Each row of a before or after table is a point. One or more steps were done to the points. Then noise was added and the rows were shuffled. The steps act on how far a point lies along the listed directions, d1 being the first. Name the steps. A step turns or swaps two directions, mirrors them in a line or flattens them onto one, adds a multiple of one to another, or multiplies one. Angles are multiples of 10 degrees, from the lower direction toward the higher: turns from -170 to 170, lines from 10 to 170 but not 90. Use the fewest steps. Two steps may share a direction if one is a turn and the other turns, adds or multiplies; they go together, in the order done. Otherwise the lowest direction goes first.
In the rows, zero is written as 128.

Directions:
(1): [102 162]
(2): [ 94 102]
Before, 10 rows:
[[109 121]
 [188 117]
 [189 123]
 [139 114]
 [130  75]
 [125 117]
 [152 163]
 [114  76]
 [114 131]
 [161 124]]
After (10 x 2):
[[167 147]
 [131  49]
 [135 186]
 [116 113]
 [139 117]
 [152 139]
 [129 114]
 [141  54]
 [169 138]
 [118 127]]
Steps: add -0.7 times d2 to d1

Directions:
(1): [163  93 147]
(2): [ 88 100 148]
(3): [125 101  83]
Before, 8 rows:
[[166  48 146]
 [110 114 102]
 [177 150 127]
 [138 124 123]
 [134 144 165]
 [ 88 107 123]
 [119  94 176]
 [138 158 146]]
After, 8 rows:
[[119 170 126]
 [ 99  84 136]
 [167 172 124]
 [132 169 108]
 [137 127 133]
 [140 111 219]
 [101 140 172]
 [121  87 128]]
Steps: add 0.5 times d3 to d2; turn d1 and d3 by -70 degrees

Directions:
(1): [133 168 157 163]
(2): [119 173 111  92]
Before (9 x 4):
[[121  83 110 109]
 [140 107 176 201]
 [120 172 111  71]
 [135 113 128 124]
 [122  70 121 122]
 [ 99 137  88  36]
 [119  67  85  65]
 [108 153 102  69]
 [128 145 130 120]]
After, 9 rows:
[[110 174 125  98]
 [128 143 126 120]
 [125 116 138 130]
 [135 119 135 129]
 [128 105 133 139]
 [126  90 140 148]
 [130  74 143 157]
 [123 186 125  90]
 [107 181 130  90]]
Steps: flatten d1 and d2 onto the line at 80 degrees

Directions:
(1): [145  74 166 134 140 155]
(2): [ 70 135 147 167 129 143]
(3): [124 138 167 119 168  81]
(4): [ 90 109 136  73 104 124]
(5): [139 119 149 153  73  92]
(6): [112  83  87 144 144  96]
Before, 10 rows:
[[152  46 152  98  88 142]
 [118  95 110 133 137 154]
 [119  58 140 138  96 161]
 [126  49 168 117  68 130]
 [166 162 146  95 119 131]
 [128 104 121 151 146 106]
 [127 105 173  92 126 125]
 [167 125 152  83 125 120]
 [106 105  93 131 152 125]
 [145 125 141 139 177 120]]
After:
[[102 121 174 124 130  51]
 [108 126 127 127 154  99]
 [158 126 128  58 175 167]
 [109  99 187 102 110  54]
 [131  97 120 154 136 111]
 [127 101 168  86 134 138]
 [149 107 131 141 166 157]
 [126 110 160  65 169  79]
 [161 155 123  80 152 181]
 [105 106  98 133 148 110]]
Steps: mirror d1 and d3 in the line at 30 degrees; add 1.5 times d2 to d5

Directions:
(1): [105 191 163 142 132 120 162 110]
(2): [165 157 159 133 143 156  72 130]
(3): [127 141 148 113  98  97 123 197]
(4): [ 64 105 161 112 153 141 103 134]
(5): [124 163  85  78 169 126 126 140]
Before, 11 rows:
[[ 75 150 157 139 120  89 177 143]
 [180 150 106 118 172 163 104  81]
 [105  80 139 124 151 170 122 120]
 [135 142 131 128 172 145  95 142]
 [216 137 111 177 101 141 112  98]
 [ 83 117 130 100 114  98 176 156]
 [156  94 109 121 152 143 102  80]
 [108 144 129 109 122 104 168 138]
 [ 76  80 148 131 144 121 109 114]
 [ 68 136 154 131 118 124 141 122]
 [174 126 117 118 158 159  67 128]]
After (11 x 8):
[[173 117 137 110 137 136  72 127]
 [121 140 134 114 151 121 112 179]
 [157 130 125 103 125 119  84 189]
 [230 150 117 171  76 112 120 148]
 [ 59 130 160 130 137 137 132 105]
 [112 136 118 119 144 125 166  96]
 [ 74  83 166 133 158 136  86 114]
 [ 70 144 144 148 148 109 181  90]
 [ 85 104 116 115 150 131 178  84]
 [116  88 158 114 149 173  92 140]
 [196 173 132 105 138 138  85 160]]
Steps: turn d2 and d3 by 70 degrees; multiply d4 by 1.3

Directions:
(1): [181 173 116 154 147  88 103 130 139]
(2): [153 148 137 135  69 169 122 166 148]
(3): [153  75 125 166 130 155  83 103 124]
(4): [137 132  83 120 108 136 154  74 173]
(5): [102 125 141 107  82  84  78 111 139]
(6): [134  95  63 120 115 103 129 172 114]
Before, 14 rows:
[[104 105  82  83 126  91 135  79 146]
 [118 155 197 145  77 146 122 139 130]
 [102 128 153 123  77 138 106 145 137]
 [147 138 173 142 127 174 127 159 122]
 [162 126 134 140 162 207 165 121 153]
 [ 84 110 167  97 133  93 114  99 119]
 [152 166 169 154 100 119  85 111 155]
 [195 192 152 191 205 183 175 160 119]
 [123 161 149 125  73 121  99 131 168]
 [ 82 129 127 128 122 118 109  45 155]
 [ 90 126 146 114 132 131 133  48 147]
 [ 91 146 198 132  90 162  75 137 152]
 [135 149 166 118 118 152 105 162 131]
 [161 104 194 140  99 151  74 118 139]]
After (14 x 9):
[[104 151 135 143 123 127 107  54 161]
 [ 93 101 127 131 159  66 133 123  89]
 [136  56 140 126 161  97  90 105 105]
 [122  95 125 128 178 110 130 143  92]
 [103 109 114 123 130  91 110 140 114]
 [148 104 103 130 193 146 150 109 136]
 [127 124 120 150 214 146 181 132  96]
 [115 143 188 116 120 119 110 112 133]
 [110 109 121 104 165 105 114 150 105]
 [ 72  97 126 124 178  79  87 123 108]
 [105 101 118 130 151  86 114  92 122]
 [118 151 150 129 138 126 125  57 153]
 [147 162 130 107  81 147 126  98 177]
 [ 96 114  98 113 134  74 119 119 135]]
Steps: flatten d1 and d4 onto the line at 80 degrees; mirror d2 and d6 in the line at 60 degrees; multiply d5 by 0.7

Directions:
(1): [173 171  76 148 154 153 112 117  90 127 136]
(2): [120  82 113 109 174 114 167  85 102 118 161]
(3): [160 117 101  57 145 118 111 130 157 133  87]
(4): [113 156 171  79 120 156 111 107  82  92 124]
(5): [ 90 137 119 155 173 143 141 127 146  84  71]
(6): [ 74 156 107 110 156  85  97 162 114 143 151]
Before:
[[130 148 144 122 110 119  94 189 136 139 121]
 [142 141 140 147 106 137 122 139 163 138 100]
 [122 125 112 138 132  94 136 156 177 132 100]
 [145 127 153  64 121 116 129 106  99  99 155]
 [ 94 108 119 112 149 101 151 130 134 121 136]
 [147  84 101 127 143 107 146 116 137 164 146]
 [172 169  84 178 155 157 119 136 138 102  84]
 [145  89 120 156 114 115 164 115 113 143 178]
 [103 146 140 104 115 115  96 133 104 164 165]]
After (9 x 11):
[[ 98 132 116 166 123 102 112 152 139 176 161]
 [181  81  89  69 142  78 147 115 144 142 167]
 [128 166 114  83 144 123 108 148 157  99  60]
 [151 174 159 110  96 170  97 136 135  92  73]
 [148 178 146 144  90 157  95 154 161 130  76]
 [123  74  88 104 202 118 165  92 137 120 101]
 [ 89  85 122 227 156 128 208  94  92 102 182]
 [101 108 107  88 170 105 156 107 106 111 149]
 [141 174 137 131  97 123  70 219 163 142  85]]
Steps: flatten d1 and d6 onto the line at 100 degrees; multiply d2 by 2; multiply d3 by 3; turn d4 and d5 by -90 degrees

Directions:
(1): [121  95 146 155 145 172 120 158 128 117  66  87]
(2): [107 132 134 178  73  82 169 131 113 105 116 110]
Before:
[[110 116 130 171 139 101 140 112 133 119  88 127]
 [ 95 115 140 196  73  89 184 125 121  85  84  92]
 [157 124 128  92 173 139  96 128 133 156 172 146]
 [128 126 107 139 148 114 123 120 124 125 140 126]
 [149 160 135 113 142 134 105 114 128 159 145 148]
 [110 119 136 108 145 145 118 134 121 154 136 126]
 [159 155 104  43 193 156  87 103 173 152 158 172]
 [144 135 121 143  94 120 143 123  97 112 140 117]
 [ 98 108 156 219  67 109 200 180 111  83  50  54]
 [109 129 131 173  70  84 162 137  81 114  85 103]
 [166 152 105 132 117  98 127  95 136 142 155 147]]
After (11 x 12):
[[127 150 144 171 104 117 143 121 108 136 108 116]
 [ 99 153 131 185  54  47 190 128 135  85 102 106]
 [128 126 121 125 183 125 111 107 147 140 118 153]
 [154 119 123 120 134 168 119 133 100 120 122 121]
 [117 123 142 168  86  73 158 139 108 122 142 115]
 [147 107 122  70 209 199  81 109 162 142 123 137]
 [155 121 127 174 116 131 129 130 133 123  77 100]
 [102 127 134 123 108 115 140 122 115 151 143 128]
 [125 124 107 147 150 116 126 123 124 118 131 118]
 [174 133 119  25 219 211  70 138 165 168 163 162]
 [156 121 121  76 174 181  81 135 114 160  99 132]]
Steps: turn d1 and d2 by -150 degrees

Directions:
(1): [158 149 135  92  56 123  86 160 117 110  98 104 110 142]
(2): [143 132 140 118 110 120 100  49 138 152 169  95 153 160]
(3): [113 160 112  64 164 127 107  90 152 137  95 147  89 105]
(4): [165 120 104 153 181 116  66 155 161 106 142  97 121 130]
(5): [146  71 160 105 126 105 143 130 124 133 170 124  57 114]
(6): [130 168  93 176 103 164 110 119 114 148 163 156  74 123]
Before (12 x 14):
[[165 120 147 126 107 111 103  34 129 173 196 106 132 174]
 [124 128 144  92 112 115 116 105 144 127 129 125  98 114]
 [117 140 118 128 137 149 157 120 124 142 137 159  79 109]
 [122 127 114 138 135 135 121 105 147 131 158 129  95 125]
 [149 142 133 121 108 107  90 102 122 146 146 127  92 143]
 [101 217  80 172 116 177 107 120 135 129  95 147 199 144]
 [150 150 109 125 102 130 115 152 115 140 104 149  83 117]
 [ 94 112 136 126 123 141 142 137 130 148 134 153  86 103]
 [110 159  92 163 128 146 123 139 139 126 110 131 185 137]
 [117 122 112 136 122 140 133 128 106 145 137 145 119 120]
 [112 125 110 163 134 135 137 145 118 131 134 148 106 107]
 [124 163 106 116 152 139 125 141 146 123 119 132  84 114]]
After, 12 rows:
[[121 129 112 148 132 139 119 105 146 134 156 123 110 130]
 [116 162 116  53 155 138 108  79 159 149 123 167  32  91]
 [138 123 127 151 136 132 144 173 129 119 152 119  75 119]
 [ 95 122 133 155 118 146 144 155 126 143 127 153 115 111]
 [110 136 107 130 126 143 131 124 113 143 127 152 116 119]
 [118 138 117 144 134 155 160 135 121 144 141 157  91 110]
 [160 120 147 179  78 109 107 130 107 140 176 106 136 170]
 [139 104 158 159  76 115 137 138 117 122 164 100 139 136]
 [107 153  98  78 164 127 109 102 162 138 110 151  87  96]
 [102 149  94 141 147 139 134 137 130 130 110 157  96  98]
 [163 143 136 134  96 117  83   9 135 182 195  95 177 193]
 [162 115 127 183  75 127 139 194  89 129 130 132 112 133]]
Steps: turn d3 and d5 by 110 degrees; add -1.5 times d1 to d3; multiply d2 by 1.3

Directions:
(1): [112 150 196 121 173 112 139  90 121 141 172  70 144 170 109 160 121 130
 115 141]
(2): [ 89 119 137 162  99 146 148 132 180 161 145 155 105 176 163 171 128 105
 134  74]
(3): [170 167 127 137 142 126 111  99  90 151 128 136 132 112 189 131  58 149
 123  78]
(4): [152 155 113  96 142 190 178 115 128 168 102 123 166 106 107 143 168 104
  94  96]
Before (9 x 20):
[[ 77 134 156 165 113 213 165 106 197 189 144 162 118 196 172 213 149  72
  124  34]
 [129 153 165 136 170 108 131 111  96 137 163  99 137 142 143 148 107 142
  126 137]
 [172 185 159 131 168 102 121  82  79 152 147 114 157  90 200 147  43 170
  123  90]
 [124 126 132 160 112 110 103 127 131 116 121 124 109 112 158 112  94 157
  134 104]
 [146 136 170 113 155 132 118  94 109 131 137 102 123 152 106 130 102 134
  103 137]
 [126 161 152 120 140 105  97  95 117 123 143 115 122 115 168 121  84 158
  139 126]
 [171 179 126  80 162 199 191 101 131 169 125 106 183 123  90 147 166  95
  102  92]
 [111 145 137 127 149 110 108 118 131 124 142  99 116 168 130 122 123 143
  154 133]
 [144 137 110 160 111 127 116 136 130 135 122 175  98 123 198 148  75 121
  140  83]]
After (9 x 20):
[[151 106  55 124  82 125 125 184 129  97  72 199 133  32 149  79 140 141
  154 132]
 [182 173  94  87 136 212 187 120 135 170 102 141 177 103 124 137 156  91
  112  71]
 [112 104 128 146 105 112 112 147 149  98 113 113 113 111 112 102 137 144
  132 139]
 [157 130 108 130 112 152  99 120 121 132 101 169  99 127 147 112 100 135
  121 101]
 [135 128  89 155 113 133 125 157 118 128 118 174 118 106 170 125 113 135
  145 101]
 [109  87 112 128 107 119 130 175 156  80 119 147 101 121  89 126 171  98
  149 181]
 [118 125  98 118  94 116  97 134 142 101 110 156 106  87 150  98 120 144
  147 140]
 [ 59  95 129 148  85 211 175 144 222 156 120 175 107 186 113 187 209  58
  129  84]
 [116 141 101 135 123 125 103 136 137 130 126 125 108 150 154 110 110 140
  160 109]]
Steps: turn d1 and d3 by 120 degrees; turn d2 and d3 by -40 degrees

Directions:
(1): [156 179 108  79 112 148 111  75 150 122 103 115 101 128  57 117 155 136
 142 120  84  82 132 128]
(2): [131 169 134  81  83 138 149 161 138 185 153 147 139  84 127 109 159 130
 136  97 143 189 142 171]
(3): [127 130 109 106 173 138 133 153 119 168 161  84 145 144  93 139  95  79
 146  63 173  90 129 104]
(4): [118 117 133 118 154 190 129 100 170 139 137 165  81 157 104 152 112  94
 128 179 174 164 168 136]
(5): [ 94 180 118 149 102 168 114 106 104  70 147 142 152 160 121 116 142 117
 105  86 146 176 107  75]
(6): [117  95  71  99 159 169 143 141 184  75 118 149 155  98 154 115 120 162
 102  84 126 112 151 148]
Before, 14 rows:
[[135  87 127 133 118 117 133 127 145  78  77 151 120  87 169 109 128 162
  127 174  88 120 145 156]
 [138 135 109  90 124 144 136 127 173  97 109 140 125  98 102 117 125 127
  136 115  92  98 131 169]
 [159 154 136  60  71 134 124 137 157 193 124 145 109 110 107 118 167 144
  140 173 128 176 137 152]
 [136 111 115  78 158 154 156 139 172 142 136 152 117 102 131 135 141 140
  141 144 119 138 141 178]
 [124  97 115 125 182 113 113 105 137 121  97 109 100 141 116 130 100 104
  131 188 102  82 148 106]
 [114 120 172 185  99  60 143 188  83 172 160 105 182  92 193 108 135 129
  117 107 125 157  91 138]
 [108 150 152 169  76  84 152 221  65 129 145 151 212  67 212 124 147 173
  121  71 121 203 110 125]
 [ 68 154 101 178 127 171 105 127 103  20 144 164 176 174 143 117 126 120
   93  65 151 178  95  47]
 [166 150 105  95 123 127 130 120 155 148 122  96 123 127  81 127 128 132
  141 119 104  47 117 135]
 [105 154 121 125  80 154 124 125 107 131 119 141 124 139 124 111 137 126
  127 148 102 169 128 144]
 [154  93  81  77 164 104 127  90 151 151 106  97 114 126  90 143  97 126
  141 110 123  48 150 131]
 [153 102 167 147 126  76 120 163 101 137 140 108 130 113 156 137 108 143
  130 154 109 136 106 135]
 [139 111 109 104 132 109 137 149 147 139 128 127 118 125 121 146  99 117
  129 134 133  90 148 143]
 [157 147 122 103 111  87 126 116 139 128 128 119 108 122 108 106 153 143
  165 140  93 109 134 146]]
After:
[[131  84 144 160 121 103 127 123 121  78  80 144 120 106 171 117 121 149
  129 189  91 124 133 138]
 [155  76 110 105 160  74 128 100 130 172 106  98 109 131 111 153  91 122
  146 146 128  61 142 134]
 [144 117 162 141 114  81 124 180  92 138 154 108 148 104 161 129 112 139
  126 124 119 156 103 133]
 [156 128 123 107 114  77 135 133 144 130 122 126 115 106 129 104 150 156
  163 147  90 110 139 163]
 [125  81 112 103 182 156 153 137 172 117 127 154 116 118 149 145 121 141
  131 156 125 125 141 162]
 [170 127 118 110 123 103 135 135 152 161 116 100 124 114 105 130 124 143
  142 145  96  51 118 153]
 [ 90 197 105 158 113 169  87  84  97  30 133 140 150 190  80 117 140 108
  111  69 122 142  88  33]
 [123 111 149 138 160  95 115 115 111 161 111 112  91 143 120 134 107  87
  141 209 117 119 144 109]
 [151 113 106  54  97 153 136 149 193 160 115 165 121  91 138 115 154 169
  123 162 130 166 155 175]
 [142 104 116 116 139 124 134 121 169  84  97 137 115 105 116 128 112 132
  136 145  84  80 128 168]
 [100 162 104 157  92 111 147 210  74  71 140 136 241  74 199 109 142 181
  105   9 109 165 100  95]
 [107 148 106 109  84 166 127 125 122 124 112 146 125 128 125 108 139 136
  125 142  97 160 137 154]
 [132 104 119 120 136 102 136 154 140 139 132 130 121 133 132 150  93 111
  127 143 141  96 142 135]
 [ 99 143 140 168  96  83 145 197  86 142 170 102 216  86 191  93 138 134
  103  43 129 156  84 121]]
Steps: add -0.3 times d1 to d3; turn d1 and d5 by -30 degrees; turn d2 and d6 by 50 degrees; multiply d4 by 1.3

Directions:
(1): [105  79 128 107 120 216 125  86 186 142 129  86 119 126 104  92 135 155
 179 119 156 108 126 120 123 126 164 136 165  88 114 114]
(2): [129 135 124 159 103 138 171 142 159 105 152 149 128 146 130 127 119 105
 135 143  74  47 168 131 127  79 137 118 138 172  98  55]
Before:
[[123 117 130 135  99 163 172 126 197 110 141 124 133 136 116 109 120 138
  149 144  99  42 152 132 119  86 144 117 138 154 100  57]
 [148 130 142 123 124  98 135 137 118 126 134 146 133 132 143 138 122 127
  116 134 120 130 137 123 139 122 122 125 117 140 136 133]
 [129 110 120 121 118 162 147 110 167 120 131 118 123 134 112 120 122 123
  151 123 101  95 137 121 129 101 143 122 150 121 118 103]
 [124 112 128 125 127 138 120 119 125 143 126 102 118 116 114 114 135 140
  139 107 145 167 119 132 132 144 128 126 133 103 134 153]
 [128 129 127 146 110 147 146 138 159 122 127 134 126 134 125 122 130 115
  128 138 104  94 150 127 131 124 118 131 128 142 104  92]
 [121 125 133 111 141 126  99 122 119 135 128 123 123 117 139 132 126 132
  116 130 138 157 112 139 139 157 120 136 104 112 150 147]
 [135 125 127 153 122 169 151 120 147 115 149 135 118 137 121 119 118 122
  144 139 111  82 143 121 132  99 138 142 148 132 124  79]
 [127 137 134 148 114 117 152 134 124 107 148 152 136 138 128 134 125 116
  117 141 100  89 147 132 124  97 122 125 141 172 106  91]
 [139 140 119 163 111 112 152 144 146 117 148 155 127 141 140 139 112 104
  128 142  99  66 148 136 127  90 133 117 137 168 107  63]
 [100  81 135 109 131 204 117  96 173 140 133  90 122 122 102  93 130 155
  176 127 160 135 124 101 117 125 157 135 152  99 119 133]
 [116 102 127 129 111 193 163 100 189 111 162 106 123 136 100 105 126 127
  172 140 102  58 153 119 121  99 167 131 163 133 114  69]
 [121 131 126 137 113 134 154 125 163 110 156 152 133 151 130 125 117 115
  137 132  89  74 157 132 133  97 123 131 133 161 111  92]
 [115 105 130 102 132 171 107  97 155 147 120 101 129 118 103 111 128 158
  141 117 146 144 114 122 124 155 150 134 150  89 118 150]
 [107  91 127 124 107 184 153 108 171 113 140 106 125 141 117 119 137 130
  165 125 106  65 150 125 121 100 158 132 146 134  86  68]]
After (14 x 32):
[[127 127 126 146 109 150 147 136 161 125 127 132 126 135 125 121 130 117
  131 139 103  93 151 125 131 124 120 132 130 139 103  91]
 [ 99  75 127 115 104 214 150  95 193 118 141  92 121 139 110 107 140 140
  182 121 116  56 148 122 122 100 170 134 158 120  78  64]
 [ 87  57 133  99 127 246 117  73 201 146 132  68 117 123  88  76 136 169
  201 122 176 125 123  99 116 121 175 138 170  80 113 124]
 [106  88 132  93 129 201 104  83 177 152 121  88 126 118  93 101 130 167
  160 114 153 135 113 121 120 153 162 135 162  76 112 143]
 [121 132 124 137 113 137 152 126 162 108 156 152 133 150 130 124 116 113
  139 133  90  72 158 133 130  96 124 131 133 160 111  92]
 [116 105 130 131  97 184 170 114 209 116 142 114 134 137 109  99 121 144
  162 141 105  36 151 129 116  86 153 117 147 145  97  53]
 [109  83 126 120 110 232 161  82 214 117 164  88 118 134  88  87 129 136
  192 135 113  51 154 117 122  99 183 135 178 115 109  65]
 [128 141 134 152 116 106 152 139 121 106 147 157 136 139 129 138 125 113
  109 140  98  93 146 134 126  96 120 125 136 174 107  93]
 [152 137 141 127 126  84 134 144 109 124 133 154 133 130 147 146 122 122
  108 135 115 134 140 123 139 120 117 124 110 146 139 136]
 [121 126 132 115 140 122  99 126 115 133 127 127 123 116 139 132 126 133
  111 129 138 158 111 140 139 155 120 135 103 114 149 149]
 [141 147 117 167 112 102 152 146 143 115 145 159 129 140 141 145 109 103
  123 144  95  67 148 135 128  89 129 119 134 170 111  64]
 [131 117 127 149 121 184 152 115 155 118 151 129 116 137 117 114 119 127
  152 137 114  79 143 121 132  98 145 143 153 125 123  76]
 [122 106 130 122 128 148 118 114 134 146 125  98 118 115 113 109 136 144
  146 107 149 168 119 133 131 145 132 127 137  98 133 150]
 [123  99 118 117 116 181 145 100 179 124 130 109 121 134 106 114 124 128
  162 120 106  89 137 118 128 100 151 124 159 113 116 101]]
Steps: multiply d1 by 1.6

Directions:
(1): [112 103  76  84 149 145  86 108 145 140 106 178 193  81 163 138 167 158
 136  75 168 147 116 157 161 132 150 150 136  96 151 117 114 117 170 111
 194 118 117 144  97 134 131  82 158 104 121 156]
(2): [103 148 105 178 142  81 109 106 163 105 159 131 168 104 129  69 146  77
 107  79  97 164 113 127 119 186 124  87 113  93 100 168 107  95  96 117
 101 170 144 153 155 148  86 104 155 157 146 111]
(3): [ 96 151 120 139 116 110 149 131  92  72 147 140 148 144  82  90 157 106
  90 163 177 111 116 146 146 146 132 150  93 176 157 147 207 126 164 155
 147  77 152 122 114 146 160  75 155 178 142 119]
Before:
[[111 139 126 129 112 129 147 127 108 106 149 131 123 146 109 116 125 123
  121 151 163 121 137 132 124 129 119 149 116 161 133 134 170 132 133 146
  141 114 140 117 112 125 146  94 130 149 122 105]
 [122 147 140 116 102 131 174 142  76  84 125 155 118 167  63 120 159 133
   99 197 198  91 133 142 157 112 118 170 110 198 162 133 235 150 172 173
  159  55 142 111 107 146 190  95 140 164 140 125]
 [117 144 139 155 114 103 142 124 102 111 133 110 117 152 114 113 136 105
  122 159 132 128 142 107 125 154 131 127 114 161 127 127 148 122 122 131
  119 112 118 124 137 144 140 115 142 158 121 122]
 [123 122  98 149 158 117 108 118 155 129 140 133 150 105 161 132 126 134
  121  84  96 140 130 122 127 130 152 124 150 103 101 134  84 111 112 127
  130 157 124 141 133 116  89 125 142 118 130 124]
 [103 156 162 136  98 121 174 150  55  65 144 139 108 178  59 106 136 113
   97 225 178  79 121 118 137 121 131 164  99 223 172 141 249 161 165 168
  131  42 174 126 113 136 169 116 134 178 147 115]
 [115 128 126 159 119 112 122 139 135 132 143 126 124 124 134  99 128  96
  120 124  94 135 110 122 101 139 123  94 137 129  97 152  99 118  99 130
  106 153 132 150 159 136  99 140 130 124 142  97]
 [134 135 147 136 111 132 132 120 138 130 132 122 114 137 126 127  98 123
  131 142  93 135 142 111 116 103 113 116 128 129 112 128 102 140 110 120
  124 140 125 122 131 125 114 148  94 127 131 132]
 [126 124 125 124 137 113 121 124 153 140 129 140 138 109 137 115 149 135
  127  94  97 160 132 122 154 139 126 123 133 109 107 124 109 116 125 111
  123 152 128 140 120 133 120 121 137 117 123 133]
 [114 128 115 166 147  93 102 120 147 136 148 136 149 102 133  85 137 114
  117  89 119 144 125 123 128 147 128 100 123  99 112 152  98 113 112 114
  120 157 132 161 141 165  97 127 131 138 145 115]
 [123 129 151 125  90 145 160 150  89 104 120 115 120 162  92 150 129 144
  117 189 179  85 131 140 137 115 134 164 105 178 154 122 198 137 153 149
  132  81 135 103 120 126 161 124 122 146 113 129]]
After, 10 rows:
[[122 133 129 138 133 101 127 125 146 125 139 136 135 114 125 102 151 123
  119 100  97 160 128 120 152 145 123 119 125 117 106 134 121 113 118 117
  115 152 134 141 125 137 122 114 139 131 129 128]
 [135 129 137 124 114 140 116 116 144 141 124 133 127 125 142 136 104 133
  139 126  99 139 142 113 121 100 117 120 135 118 115 123  93 138 115 114
  138 142 120 127 127 123 112 143  96 114 128 140]
 [144 134 156  99  97 151 179 151  72 109 109 146  91 179  76 152 139 154
  118 210 186  81 144 134 150  86 114 175 124 198 164 114 220 164 169 170
  156  57 132 105 103 134 197 126 118 141 131 131]
 [135 114 150 106  96 164 153 151  93 124 103 119 114 158 110 176 125 164
  134 183 180  83 137 140 140  96 138 170 119 168 157 110 179 141 158 142
  143  84 122  99 114 121 163 136 112 123 104 140]
 [138 133 184 104  94 159 176 164  53 111 117 127  64 186  81 162 101 154
  128 238 164  66 137 106 129  76 129 175 128 219 172 107 214 183 158 161
  130  47 150 113 107 113 174 164 101 132 129 129]
 [123 130 138 121 108 138 151 136 103 118 141 122 105 152 113 133 113 135
  130 162 155 115 143 125 121 114 117 151 125 160 127 127 162 141 127 146
  137 115 133 111 113 118 148 112 119 138 118 106]
 [122 125 132 154 117 120 127 142 133 144 137 120 110 129 135 112 118 104
  126 131  92 131 116 119  97 128 120  93 143 132  96 142  95 125  96 129
  100 153 125 144 159 128 102 158 123 113 138 100]
 [119 139 133 178 138  87 120 130 138 128 157 119 125 119 117  82 126 106
  111 112 110 133 130 114 116 144 122  94 120 113 105 156 111 120 101 121
  103 153 136 154 149 160  98 140 121 150 148 104]
 [134 133 152 143 109 119 147 130  98 131 121 102  93 161 121 137 121 124
  137 168 125 120 152  98 121 129 127 133 127 160 127 109 134 135 121 129
  115 114 108 117 134 132 143 138 124 140 112 129]
 [115 133  99 166 156 104 115 120 150 113 153 127 150 111 148 114 128 117
  107  91  94 139 127 123 124 141 145 118 139 112  99 146  98 107 109 134
  121 155 133 144 139 121  90 118 148 136 137 114]]
Steps: turn d1 and d3 by 40 degrees; turn d1 and d2 by 40 degrees
